Each row is a point. Any point is a mix of the corners, with weights that add up to 1. It lies inside the corners' shape when no weight is negative. Is each point inside? If not, which corners have a negative weight?
In the rows, zero is written as 128.

Corners:
(1): [112  82 130]
(2): [164 236 184]
(3): [ 93 136  64]
(4): [ 95 105 154]
Points:
[ 93 105  95] => outside (2)
[95 94 91] => outside (2)
[149 211 166] => inside
[127 158 123] => outside (4)
[111  96 145] => outside (3)
[ 96 136  78] => inside
[106 151  92] => inside

Corners:
(1): [150 118 133 109  94 136 150 133 183]
(2): [160 249 110 147  67 131 177 112 110]
(3): [166 163 114 133 131 130 152  98 163]
(4): [ 96 101 130  81 211 147 153 122 124]
(5): [158 187 132 158  85 163 219 165 172]
(6): [ 91  73 149  53 182 124 153 110  59]
(7): [ 91  86 207 113 210 130 107 131 106]
(8): [ 48 116 146 134 163 150 125  92 112]
(9): [131 180  95 189  97  94 143 180 126]
(10): [104  70 124 137 187 185  76 141  89]
Points:
[104  92 155  97 186 148 120 113 111] => outside (5, 9)
[106 103 156 110 201 135 116 125  98] => outside (1, 5, 8)
[116 134 138 110 164 143 129 101  96] => outside (1, 5, 9)
[112 113 144 115 151 146 142 135 113] => outside (3)
[ 89 104 157 101 188 147 135 110  96] => outside (1, 9)
[138 161 127 127 127 136 154 118 124] => inside

Corners:
(1): [127 113 113 109 193 170 154 124 147  37 145 161 119 139 207  99 115   7]
(2): [217 140  90 110 176 127 160 183 112  99 106 106 108 130 121 117 176 114]
(3): [131 154  78 145 161 110 110 102  99 154 145 193 135 178 166 100 100  92]
(4): [159  25 110  86 143  92 130 130 117  72 112 150  89 121 114 133 193 120]
(5): [107 119 136 125 135 115  94 124 141 106 147  61 156 163 111 137  97 223]
(6): [ 90  60 159  90 128 151 135 111 193 107 177 163 122 144  95 150 167 110]
(7): [140 121 174 155 140  92 123 125  97  99  98 127 149 133 145 133 151 150]
(8): [149 165 136 101 186 108  94 169  46 105 118 168 123 164 172 112 114 154]
(9): [119  88 132 108 152 172  80  98 146 145  80 135  98 151  78 119 146  82]
(10): [143 168 156  94 207 136 156  66  83 174 131 112 208 111 136 172  96  91]
(11): [160 161 177 200 119 173  30 183  98 137  84 110 166 132  90 122  72  64]
(12): [170 160  86  39 163 109 145  85 157 134 151  93 157 112  66  62 139 109]
(13): [ 79 110  98 150 159 184  15 161 131 182 100 155 134  67  96 178 112  75]
(14): [117 117 146 146  77 120 128  85 130  74 161 151 102 183  79 156 161 140]
(15): [152 152 135  77 121 179  87 106 114 142 185  70 123 168 140  95 167 128]
(16): [167 141  68 130 177 186 130  76  84 178 166 212 173  26 163 208 139 169]
(17): [165 122 147 129 175  93 135 110 118  82 116 109  84 109 145 106  99 106]
(18): [ 81  86 127 104 167 103 118 115 116 100 132 105  87 129  82  70 125  83]
(19): [109 151 129 153 140 142 116 188  96 140  45 134 123  76 172 145  18 137]
Points:
[143 110 143 146 129 116  99 160 115 105  99 130 105 152 125 131 137 137] => outside (1, 10, 12, 16, 18)
[135 121 132 119 145 121 114 129 119 121 131 123 133 127 115 131 130 138] => outside (1, 9)
[130  95 131 108 147 133 119 122 133 111 133 141 124 129 115 136 145 111] => inside
[143 137 140 120 156 130 112 130 112 118 118 118 138 141 132 128 116 115] => outside (16, 18)
[136 112 135 125 156 118 108 127 120 103 117 133 121 149 113 113 131  97] => outside (15, 16, 19)
[142 100 112 115 165 139 132  98 131 123 124 167 146 109 106 137 154  61] => outside (5, 8, 15, 17, 19)
